Rows are points. The window is the flat piece filled in between its corners: a triangle in 3 columns, a solid with four corners in 4, and so on. A path goes straight from each point to the next, and from the last back to the first. After which points does the path pass through the window?

Window (4 x 4)
[[-0.46 -0.41  0.09  0.35]
 [ 0.38  0.26  0.13 -0.08]
 [ 0.19 -0.13  0.34  0.24]
 [ 0.15 -0.38 -0.59 -0.22]]
Path:
(1): [ 0.43  0.05 -0.02  0.50]
(2): [ 0.26 -0.01  0.46 -0.25]
(3): [ 0.33 -0.20 -0.17 -0.35]
(4): [ 0.40  0.02 -0.41  0.27]
(5): [-0.18 -0.15 -0.07  0.46]
(6): [-0.25 -0.35  0.24 -0.06]
(7): [ 0.03 -0.07  0.49 -0.32]
(8): [0.05 0.04 0.16 0.29]
Through the window after points: 5

Window (8 x 8)
[[-0.26 -0.10  0.21 -0.46 -0.17  0.06  0.13 -0.12]
 [-0.21 -0.37 -0.36  0.05 -0.26 -0.08  0.43 -0.20]
 [-0.25 -0.19  0.30  0.03  0.51  0.04  0.28 -0.01]
 [ 0.36  1.10  0.45  0.59  0.01  0.28 -0.77  0.42]
 [-0.48  0.27 -0.13 -0.48  0.32 -0.41  0.04  0.15]
 [ 1.08  0.16  0.23  0.23  0.63  0.43 -0.39  0.09]
 [ 0.11 -0.46  0.10  0.09 -0.04 -0.29 -0.32 -0.06]
 [ 0.03  0.04  0.24 -0.12 -0.17 -0.62  0.28 -0.05]]
Path:
(1): [ 0.07  0.22  0.14  0.20  0.15 -0.17 -0.17 -0.31]
(2): [ 0.20  0.17  0.20  0.32  0.01 -0.06 -0.27 -0.70]
(3): [ 0.14 -0.16  0.21  0.11 -0.01  0.11 -0.07  0.31]
(4): [ 0.21  0.18  0.38  0.00  0.26  0.14 -0.18  0.31]
(5): [ 0.21  0.30  0.36  0.00  0.40  0.03 -0.29 -0.21]
(6): [-0.31  0.13  0.12 -0.02  0.10 -0.25  0.09 -0.52]
(7): [-0.30 -0.05  0.23 -0.27 -0.08 -0.08  0.09  0.46]
(8): [-0.19 -0.38 -0.20 -0.03 -0.17 -0.07  0.35  0.21]
(9): [-0.09 -0.03 -0.15  0.10 -0.02 -0.12  0.19 -0.63]
(10): [ 0.02  0.50  0.26  0.00  0.18 -0.04 -0.16 -0.64]
(11): [ 0.29  0.16  0.20 -0.09  0.13  0.17  0.07  0.45]
(12): [ 0.08 -0.10  0.18  0.07  0.06 -0.01  0.04  0.61]
(13): [ 0.09  0.21  0.08  0.17  0.34 -0.19 -0.09 -0.30]
(14): [ 0.13  0.20  0.31  0.23  0.13 -0.31 -0.21 -0.73]
(15): [ 0.07 -0.03  0.09  0.01 -0.12 -0.10 -0.16  0.57]
(16): [ 0.15  0.01  0.06  0.10  0.08 -0.05 -0.13  0.68]
Through the window after points: 8, 14

Window (11 x 11)
[[-0.70  0.22  0.37  0.41  0.52 -0.01 -0.16  0.15 -0.01 -0.09 -0.14]
 [-0.37  0.15  0.06 -0.02  0.26  0.18 -0.67  0.21  0.02 -0.15 -0.21]
 [ 0.10  0.14 -0.35  0.12  0.21 -0.72  0.43 -0.53 -0.19 -0.77 -0.25]
 [ 0.35  0.62 -0.28  0.07  0.63  0.31  0.03  0.31 -0.29  0.21 -0.32]
 [ 0.79 -0.14 -0.10  0.16 -0.08 -0.07  0.19  0.29 -0.15  0.32 -0.28]
 [-0.19 -0.32 -0.21 -0.61 -0.16 -0.38  0.89  0.11 -0.37 -0.02 -0.05]
 [ 0.02  0.41 -0.25  0.50  0.11 -0.12 -0.38 -0.16  0.03  0.49 -0.29]
 [ 0.78  0.22  0.18 -0.07  0.10  0.17  0.06 -0.25  0.32  0.59 -0.48]
 [ 0.06  0.62  0.07  0.47 -0.03  0.15 -0.15 -0.29 -0.26 -0.09 -0.39]
 [ 0.36  0.26 -0.29  0.22  0.05  0.34  0.15  0.11  0.38  0.05 -0.32]
 [ 0.32 -0.84 -0.63 -0.13  0.06  0.01  0.62 -0.17 -0.55  0.06 -0.32]]
Path:
(1): [ 0.10  0.21 -0.17  0.00  0.28  0.04  0.02  0.24 -0.17  0.07 -0.56]
(2): [ 0.09  0.20 -0.04  0.09  0.13 -0.10 -0.01  0.05  0.02  0.03 -0.63]
(3): [ 0.16  0.11  0.02  0.07  0.25  0.04 -0.08 -0.17  0.00  0.05  0.03]
(4): [ 0.27 -0.12 -0.21  0.12  0.04 -0.03  0.28 -0.22 -0.22  0.04  0.22]
(5): [-0.13 -0.27 -0.27 -0.03 -0.09 -0.21  0.17 -0.05 -0.14  0.06 -0.83]
(6): [ 0.22  0.21 -0.09  0.35  0.20  0.07 -0.14  0.00  0.04  0.18 -0.79]
(7): [ 0.33  0.37  0.05  0.29  0.24  0.19 -0.21 -0.22  0.06  0.16 -0.05]
(8): [ 0.11 -0.04 -0.08  0.27  0.26  0.06  0.13 -0.15 -0.12 -0.07  0.28]
(9): [ 0.02  0.21  0.08  0.12  0.12 -0.27 -0.02  0.31 -0.07  0.10 -0.85]
(10): [ 0.17  0.07  0.06  0.09  0.01 -0.20  0.10  0.28 -0.09 -0.04 -0.90]
(11): [ 0.26  0.08 -0.08  0.12  0.16  0.08 -0.10 -0.01 -0.06  0.15  0.00]
(12): [ 0.26  0.24 -0.19  0.10  0.32  0.21 -0.01  0.05 -0.17  0.11  0.00]
Through the window after points: 2, 8, 10, 12

Window (14 x 14)
[[-0.43  0.67  0.14  0.30  0.51  0.03 -0.10 -0.48  0.56  0.08 -0.05  0.23
   0.24  0.43]
 [ 0.23 -0.12 -0.03  0.12  0.56 -0.18  0.52  0.30  0.07 -0.59  0.21 -0.43
   0.38  0.58]
 [-0.09 -0.79  0.08 -0.29  0.27 -0.43  0.29 -0.49  0.38  0.50  0.34 -0.57
   0.45  0.32]
 [-0.45 -0.45  0.61  0.21 -0.09 -0.13  0.40  0.06  0.33 -0.21 -0.18  0.26
  -0.14 -0.08]
 [ 0.40 -0.05  0.34  0.14  0.17  0.27 -0.46 -0.50  0.42  0.19  0.11 -0.25
   0.03  0.01]
 [-0.05 -0.01 -0.22  0.65  0.14  0.34  0.09 -0.15 -0.32  0.16 -0.06 -1.15
  -0.08  0.10]
 [ 0.07 -0.10  0.04 -0.72 -0.48  0.33  0.36 -0.23 -0.03  0.21  0.14  0.45
  -0.06 -0.02]
 [-0.29 -0.01  0.44 -0.22 -0.06  0.52 -0.60  0.02 -0.22  0.24 -0.12 -0.12
  -0.01 -0.09]
 [ 0.28  0.15 -0.14  0.05 -0.24 -0.03 -0.07  0.33  0.39  0.00 -0.70 -0.02
  -0.34  0.04]
 [-0.42  0.49 -0.16  0.02 -0.22 -0.08  0.00 -0.14  0.01  0.34  0.42 -0.40
  -0.33  0.03]
 [ 0.36  0.08  0.43 -0.37 -0.25 -0.05  0.46  0.30 -0.36 -0.10 -0.46 -0.15
   0.18 -0.10]
 [ 0.24 -0.17 -0.12 -0.23  0.24 -0.14 -0.18 -0.47 -0.01  0.30 -0.25  0.52
  -0.16 -0.21]
 [-0.57  0.25  0.57  0.26  0.38  0.25  0.13 -0.02  0.24  0.59  0.21  0.00
  -0.08  0.21]
 [ 0.23  0.06 -0.22  0.40 -0.64 -0.15 -0.08  0.22  0.60  0.23  0.29 -0.04
   0.33  0.23]]
Path:
(1): [-0.07  0.17  0.41  0.14 -0.18  0.04 -0.14 -0.25  0.06  0.30 -0.08  0.09
 -0.11  0.39]
(2): [-0.14  0.11  0.14 -0.06  0.09  0.16  0.05 -0.16  0.25  0.25 -0.04 -0.01
  0.05 -0.12]
(3): [-0.15  0.22 -0.04 -0.05  0.16  0.30  0.10  0.09  0.37  0.08 -0.17 -0.03
  0.11 -0.43]
(4): [-0.08  0.09  0.38  0.22 -0.05 -0.10 -0.04 -0.19 -0.05  0.17  0.01  0.20
 -0.28  0.54]
(5): [-0.14  0.12  0.37  0.06 -0.39 -0.03 -0.25 -0.40 -0.19  0.47 -0.15 -0.08
 -0.32  0.60]
(6): [-0.23  0.14 -0.02  0.05  0.06  0.17  0.02  0.02  0.41  0.26  0.12 -0.11
 -0.03 -0.48]
(7): [ 0.20 -0.05 -0.14 -0.03  0.24  0.09 -0.03 -0.05  0.23  0.00 -0.08 -0.12
  0.21 -0.33]
(8): [ 0.00 -0.07  0.21  0.04 -0.12 -0.19  0.19 -0.17 -0.07  0.16 -0.09  0.12
 -0.31  0.73]
Through the window after points: 7

Window (14 x 14)
[[-0.31 -0.15  0.05 -0.57 -0.39 -0.20 -0.36 -0.01 -0.30 -0.33  0.14 -0.01
   0.14  0.02]
 [ 0.24  0.36  0.54 -0.14 -0.06 -0.54  0.16 -0.11 -0.71  0.38  0.42 -0.12
  -0.78 -0.16]
 [-0.34 -0.15  0.25 -0.01 -0.21 -0.27  0.10  0.06  0.28 -0.14  0.56  0.34
  -0.22 -0.04]
 [-0.56  0.28  0.02 -0.19 -0.04 -0.16  0.08  0.31 -0.33 -0.19  0.49  0.14
   0.22 -0.29]
 [-0.30  0.03  0.96  0.57 -0.18 -0.20 -0.22 -0.52 -0.43  0.16 -0.03 -0.30
  -0.26 -0.34]
 [ 0.76  0.14  0.42  0.73  0.44  0.33 -0.10 -0.42 -0.01 -0.08 -0.15  0.00
   0.46  0.05]
 [-0.30 -0.32 -0.18  0.14  0.18  0.05  0.29  0.01  0.26  0.27 -0.12 -0.17
   0.11  0.22]
 [-0.49 -0.17  0.06 -0.53 -0.12 -0.59  0.20  0.21  0.20  0.18  0.15  0.46
   0.46 -0.24]
 [-0.01 -0.34  0.66  0.51 -0.22 -0.48  0.00 -0.13 -0.76  0.04  0.42 -0.12
  -0.07 -0.08]
 [ 0.34  0.25  0.02  0.80  0.28 -0.12 -0.24 -1.16 -0.27 -0.20 -0.06 -0.31
   0.36  0.30]
 [-0.05  0.18 -0.17  0.10 -0.45 -0.39 -0.09  0.25  0.08  0.10  0.14 -0.02
   0.13 -0.17]
 [ 0.27  0.20 -0.02  0.39  0.70 -0.37 -0.30 -0.14  0.20 -0.66 -0.39 -0.33
   0.48  0.07]
 [ 0.02  0.13  0.24 -0.28  0.03 -0.27 -0.02  0.13  0.25  0.33  0.73 -0.25
   0.37  0.18]
 [-0.31  0.05  0.03 -0.39 -0.38 -0.33  0.61  0.13  0.20 -0.32  0.05 -0.17
   0.24 -0.08]]
Path:
(1): [-0.06  0.44  0.42  0.51  0.20 -0.30 -0.14 -0.21  0.06 -0.33 -0.25  0.13
  0.23  0.77]
(2): [ 0.35 -0.12 -0.24  0.16  0.49 -0.27 -0.20 -0.33 -0.02 -0.35  0.00 -0.54
  0.40 -0.58]
(3): [ 0.04 -0.09  0.15  0.01 -0.06 -0.20  0.07 -0.36 -0.02  0.10  0.24 -0.23
  0.19 -0.36]
(4): [-0.33  0.22  0.30  0.19 -0.14 -0.25 -0.01  0.03 -0.22 -0.15  0.06  0.19
  0.05  0.57]
(5): [-0.13  0.15  0.23  0.02 -0.10 -0.30  0.09  0.32 -0.25 -0.23 -0.12  0.10
  0.13  0.44]
(6): [-0.07 -0.07  0.00 -0.17  0.01 -0.35  0.04 -0.14  0.11  0.06  0.43 -0.06
  0.29 -0.34]
(7): [-0.12 -0.26  0.00  0.04  0.11 -0.27 -0.01 -0.43 -0.03  0.14  0.23 -0.45
 -0.01 -0.78]
(8): [ 0.03  0.51  0.47  0.16 -0.23 -0.18 -0.03  0.32 -0.18 -0.05  0.25  0.28
  0.24  0.63]
(9): [-0.35  0.36  0.40 -0.01 -0.14 -0.33  0.29  0.05 -0.01 -0.16  0.05  0.11
  0.04  0.41]
(10): [-0.14 -0.16  0.06 -0.08 -0.17 -0.22  0.17 -0.07 -0.01 -0.10  0.17 -0.24
  0.16 -0.40]
(11): [-0.06 -0.17  0.03 -0.13 -0.12 -0.32 -0.21 -0.16 -0.04 -0.10  0.29 -0.23
  0.00 -0.35]
(12): [-0.21  0.13  0.27 -0.10 -0.23 -0.21 -0.03  0.02 -0.15 -0.05  0.15  0.03
  0.20  0.18]
(13): [-0.11  0.39  0.21  0.43  0.11 -0.16 -0.09 -0.23 -0.05 -0.14 -0.15 -0.21
  0.35  0.58]
(14): [ 0.35 -0.14  0.08  0.23  0.22 -0.24 -0.03 -0.50 -0.08 -0.24  0.14 -0.14
  0.19 -0.40]
(15): [-0.05 -0.06  0.03  0.06  0.00 -0.20 -0.03 -0.25 -0.25 -0.24  0.06 -0.30
  0.09 -0.29]
(16): [-0.20  0.25  0.54  0.29  0.02 -0.35 -0.08  0.07  0.02 -0.11 -0.02  0.32
  0.18  0.38]
Through the window after points: 1, 7, 9, 11, 13

Window (14 x 14)
[[-0.18  0.27 -0.25 -0.03  0.05  0.48  0.49 -0.38  0.01  0.07  0.34  0.24
  -0.27 -0.08]
 [-0.39 -0.27 -0.25 -0.08 -0.22  0.18 -0.23  0.28  0.43 -0.47  0.58 -0.07
  -0.57 -0.18]
 [-0.35 -0.38 -0.36 -0.50  0.39 -0.51  0.46 -0.17 -0.18  0.32  0.25  0.23
  -0.10  0.02]
 [-0.21  0.56  0.00  0.45  0.41 -0.20 -0.94  0.10 -0.53 -0.49 -0.55 -0.16
   0.23  0.42]
 [-0.14  0.11 -0.06 -0.02  0.41 -0.15  0.70 -0.01 -0.40  0.35  0.69 -0.14
  -0.36  0.12]
 [-0.48 -0.05 -0.02 -0.41  0.05  0.30 -0.03  0.57 -0.45 -0.50  0.44  0.23
   0.08  0.13]
 [ 0.30 -0.39  0.15 -0.27  0.34  0.42  0.70 -0.65  0.15  0.06  0.04 -0.31
   0.18  0.00]
 [ 0.40  0.30 -0.62 -0.28  0.66  0.27  0.01 -0.09 -0.33  0.25  0.47 -0.03
   0.50  0.22]
 [-0.27 -0.05  0.22 -0.09 -0.53  0.51 -0.95  0.22 -0.25 -0.25 -0.24 -0.28
  -0.16  0.11]
 [-0.20  0.18  0.21 -0.26  0.08  0.21 -0.14  0.23  0.41 -0.05 -0.16 -0.18
   0.00 -0.32]
 [-0.12 -0.34  0.16  0.30  0.56  0.06  0.00  0.18 -0.11  0.28  0.07  0.36
  -0.02  0.09]
 [ 0.11  0.38 -0.43  0.17 -0.85 -0.52 -0.12 -0.02  0.29 -0.10  0.29 -0.09
   0.09  0.56]
 [-0.59 -0.12 -0.09  0.28  0.56  0.39  0.19 -0.16  0.25  0.35  0.09 -0.27
   0.21  0.06]
 [ 0.46 -0.13 -0.71 -0.38  0.27 -0.07  0.43  0.31 -0.45  0.04 -0.60 -0.26
   0.33  0.24]]
Path:
(1): [-0.22 -0.10 -0.13  0.33 -0.09 -0.06 -0.22 -0.09 -0.24 -0.16  0.21 -0.12
  0.23 -0.47]
(2): [ 0.03  0.14 -0.11 -0.33  0.18  0.22 -0.12  0.00  0.14  0.15 -0.17 -0.20
 -0.39  0.63]
(3): [-0.06  0.02 -0.14 -0.31  0.19  0.15  0.08  0.14 -0.11 -0.12  0.21  0.03
 -0.15  0.27]
(4): [-0.17 -0.18 -0.17  0.02 -0.18  0.02  0.25  0.10 -0.51 -0.23  0.42 -0.01
  0.26 -0.52]
(5): [-0.24 -0.10 -0.17  0.02  0.14  0.05  0.15  0.11 -0.25 -0.01  0.41 -0.06
  0.14 -0.21]
(6): [-0.24  0.19  0.01 -0.19  0.48  0.25  0.31 -0.05  0.15  0.23  0.01 -0.16
 -0.53  0.73]
(7): [-0.08  0.01 -0.07 -0.17  0.19  0.08 -0.12  0.12 -0.07  0.03  0.08 -0.16
 -0.06  0.37]
(8): [-0.09 -0.07 -0.09  0.18  0.07 -0.17 -0.08  0.04 -0.30 -0.06  0.12 -0.17
  0.28 -0.15]
(9): [-0.10 -0.34 -0.34  0.11 -0.09 -0.10  0.09  0.14 -0.39 -0.03  0.11 -0.17
  0.48 -0.51]
(10): [-0.14  0.18 -0.05 -0.18  0.14  0.16  0.07 -0.04 -0.03  0.03  0.05 -0.01
  0.00  0.36]
(11): [ 0.16  0.15 -0.28 -0.40  0.51  0.11  0.15  0.20  0.00  0.11 -0.36 -0.19
 -0.32  0.81]
(12): [ 0.06 -0.12 -0.43  0.05  0.02 -0.07  0.17  0.09 -0.50 -0.10 -0.06 -0.08
  0.48 -0.34]
(13): [-0.09  0.03 -0.28 -0.05  0.09  0.03  0.14 -0.01 -0.27 -0.06  0.12 -0.19
  0.11 -0.07]
(14): [-0.19  0.39 -0.11 -0.57  0.39  0.27  0.10  0.09  0.08 -0.20  0.05 -0.08
 -0.27  0.79]
(15): [ 0.00 -0.08  0.02 -0.38  0.43  0.31  0.24 -0.01  0.09  0.20  0.10  0.02
 -0.19  0.54]
(16): [ 0.03 -0.03 -0.26  0.08  0.03  0.07  0.17 -0.29 -0.37 -0.14  0.31 -0.27
  0.39 -0.47]
Through the window after points: 5, 11, 15

Window (14 x 14)
[[-0.04  0.33  0.27 -0.03 -0.05 -0.01  0.08 -0.27  0.17  0.13 -1.03 -0.02
  -0.18 -0.04]
 [ 0.16  0.10 -0.24  0.19 -0.08 -0.15  0.34 -0.07 -0.11 -0.04  0.39  0.36
   0.65  0.30]
 [ 0.22 -0.28  0.34 -0.33  0.37 -0.06 -0.15 -0.37  0.32  0.82 -0.62  0.22
  -0.30 -0.14]
 [ 0.06 -0.28  0.22  0.08 -0.31  0.54  0.13  0.16 -0.48  0.14 -0.01 -0.03
  -0.09  0.11]
 [ 0.21  0.04  0.21  0.02 -0.16  0.66  0.28  0.28  0.23 -0.22  0.22  0.23
  -0.04 -0.17]
 [-0.39 -0.14 -0.07 -0.28  0.36  0.13  0.41 -0.12  0.08  0.58 -0.28 -0.15
   0.15 -0.24]
 [ 0.32  0.16  0.04 -0.34  0.01 -0.12  0.29  0.36 -0.23 -0.21  0.26 -0.13
   0.21  0.32]
 [ 0.19 -0.05 -0.34 -0.10  0.34  0.49  0.80 -0.58 -0.02  0.20  0.33 -0.19
   0.10  0.04]
 [-0.09  0.22 -0.53 -0.24 -0.07  0.28 -0.12  0.13 -0.30 -0.41  0.31 -0.34
  -0.14 -0.22]
 [-0.32 -0.06 -0.29 -0.52 -0.41 -0.08  0.35 -0.38 -0.16  0.10  0.02 -0.44
  -0.06 -0.11]
 [-0.10  0.58  0.25 -0.36  0.24  0.60 -0.57 -0.34  0.35 -0.22  0.31  0.05
   0.08  0.36]
 [-0.40  0.59  0.27  0.49 -0.14 -0.25 -0.47 -0.32  0.59  0.16 -0.09 -0.36
   0.04  0.30]
 [-0.14  0.39 -0.23 -0.51  0.23 -0.17  0.43 -0.53 -0.33 -0.18  0.28  0.39
  -0.71  0.69]
 [-0.08  0.77 -0.21  0.21 -0.20  0.12  0.07 -0.26  0.14  0.76  0.23 -0.13
   0.22 -0.26]]
Path:
(1): [-0.15  0.02  0.51 -0.06  0.17  0.03  0.03 -0.33  0.01  0.01 -0.13 -0.06
  0.06 -0.24]
(2): [-0.20  0.24  0.18  0.03  0.01  0.09  0.05 -0.35  0.09  0.10  0.17  0.01
  0.05 -0.06]
(3): [ 0.03  0.27 -0.35 -0.35 -0.08  0.36 -0.06 -0.12  0.20  0.13 -0.17 -0.06
 -0.20  0.36]
(4): [ 0.03 -0.07 -0.22 -0.22 -0.14  0.33  0.09 -0.20  0.15  0.37 -0.40  0.10
 -0.06  0.31]
(5): [ 0.06  0.02  0.42 -0.15  0.25 -0.06  0.09 -0.17 -0.14  0.19  0.12  0.04
 -0.26 -0.21]
(6): [-0.02 -0.01  0.17  0.07  0.65  0.47  0.46 -0.41 -0.14  0.09  0.28  0.02
 -0.01 -0.50]
(7): [ 0.17  0.10 -0.35 -0.23 -0.20  0.26  0.39 -0.20  0.12  0.11  0.12 -0.15
  0.05  0.36]
(8): [ 0.10  0.43 -0.47 -0.41 -0.07  0.27 -0.02 -0.09  0.11  0.04  0.35  0.08
 -0.01  0.59]
Through the window after points: 4, 6, 8

Window (14 x 14)
[[ 0.24 -0.44  0.25  0.21  0.42  0.21  0.10 -0.36 -0.21 -0.65 -0.31 -0.05
  -0.10 -0.57]
 [ 0.01 -0.01  0.19  0.06 -0.34  0.08 -0.20 -0.71 -0.55 -0.75  0.47  0.09
   0.00  0.30]
 [-0.06 -0.05 -0.12  0.12  0.08  0.02 -0.22  0.22  0.30  0.43  0.51  0.48
   0.31 -0.24]
 [ 0.45 -0.02 -0.02  0.45 -0.29  0.08 -0.17  0.54  0.06 -0.05  0.44  0.09
   0.54  0.12]
 [ 0.00  0.33  0.08 -0.04 -0.16 -0.10  0.16 -0.42  0.05 -0.55 -0.12  0.04
  -0.13  0.26]
 [-0.19 -0.60 -0.02  0.12 -0.14 -0.35  0.12 -0.62 -0.45 -0.61 -0.30  0.01
   0.01  0.18]
 [ 0.24 -0.25  0.00  0.42  0.56 -0.17 -0.30 -0.41 -0.67 -0.43 -0.45 -0.13
  -0.35 -0.09]
 [-0.06 -0.14 -0.24  0.20  0.10  0.29 -0.14  0.30  0.38  0.43  0.53 -0.52
   0.30 -0.02]
 [-0.08  0.18 -0.11 -0.18  0.32  0.17 -0.19 -0.18  0.16 -0.11  0.11  0.08
   0.91  0.04]
 [ 0.24 -0.17  0.12 -0.20 -0.04  0.06 -0.74  0.54  0.76  0.30  0.43 -0.25
   0.36  0.02]
 [ 0.46 -0.53  0.00 -0.09  0.21  0.12  0.06  0.22  0.07  0.21  0.46  0.04
  -0.07  0.52]
 [-0.27 -0.64 -0.32 -0.35  0.18  0.43 -0.20  0.58 -0.21 -0.13 -0.05 -0.20
  -0.47  0.35]
 [-0.27  0.06  0.59  0.28  0.26 -0.18 -0.03 -0.16 -0.07 -0.48  0.19  0.04
   0.30  0.13]
 [ 0.15 -0.47 -0.31 -0.50  0.24 -0.16 -0.07  0.62 -0.30 -0.02  0.33 -0.49
  -0.28 -0.07]]
Path:
(1): [ 0.06 -0.14  0.28  0.10  0.03  0.12 -0.16 -0.05 -0.16 -0.04 -0.17 -0.30
  0.05 -0.15]
(2): [ 0.14 -0.33 -0.02  0.06  0.36 -0.05 -0.08 -0.03 -0.01 -0.50  0.28  0.13
  0.06  0.00]
(3): [ 0.02 -0.28 -0.34  0.30  0.13  0.08 -0.33  0.14  0.18 -0.64  0.47 -0.20
 -0.28 -0.24]
(4): [ 0.29 -0.16  0.47 -0.36  0.12 -0.06 -0.24  0.04 -0.11  0.60 -0.21 -0.04
  0.50  0.35]
(5): [ 0.11 -0.33  0.35 -0.74  0.00  0.21  0.30  0.05 -0.49  0.31  0.21 -0.27
 -0.25  0.25]
(6): [ 0.03 -0.10 -0.11  0.13  0.14 -0.13 -0.26  0.12  0.10 -0.38  0.16 -0.10
  0.08  0.02]
(7): [-0.21  0.02 -0.27  0.41  0.21 -0.52 -0.13 -0.09  0.20 -0.93  0.47 -0.17
  0.29  0.29]
(8): [ 0.08 -0.02  0.17 -0.17  0.15  0.29 -0.11 -0.14 -0.12  0.11 -0.09  0.06
  0.27 -0.02]
(9): [ 0.32  0.17  0.37 -0.21 -0.35  0.01 -0.33  0.24 -0.26  0.60  0.16 -0.09
  0.30  0.31]
(10): [-0.09 -0.30 -0.36 -0.06  0.51  0.09 -0.03  0.00  0.13 -0.44  0.22 -0.13
  0.27 -0.10]
(11): [ 0.45 -0.14 -0.57  0.06  0.28 -0.43 -0.39 -0.16  0.30 -0.67  0.41  0.18
  0.30  0.05]
(12): [-0.23 -0.11  0.56  0.12 -0.18  0.33  0.05 -0.01 -0.29  0.38  0.17 -0.17
  0.07 -0.01]
(13): [-0.21  0.01  0.42 -0.03  0.10  0.23 -0.12 -0.20 -0.17  0.32  0.03  0.01
  0.02  0.20]
(14): [ 0.26 -0.33 -0.03  0.11  0.21 -0.09 -0.01  0.14  0.10 -0.38  0.39 -0.04
  0.18  0.22]
(15): [ 0.02 -0.25 -0.17  0.06  0.30 -0.12 -0.18 -0.05 -0.02 -0.31  0.12 -0.15
 -0.08  0.07]
(16): [ 0.14 -0.06  0.48 -0.17 -0.18  0.42  0.10 -0.06 -0.38  0.31 -0.03  0.23
  0.04 -0.16]
Through the window after points: 1, 3, 5, 7, 9, 13
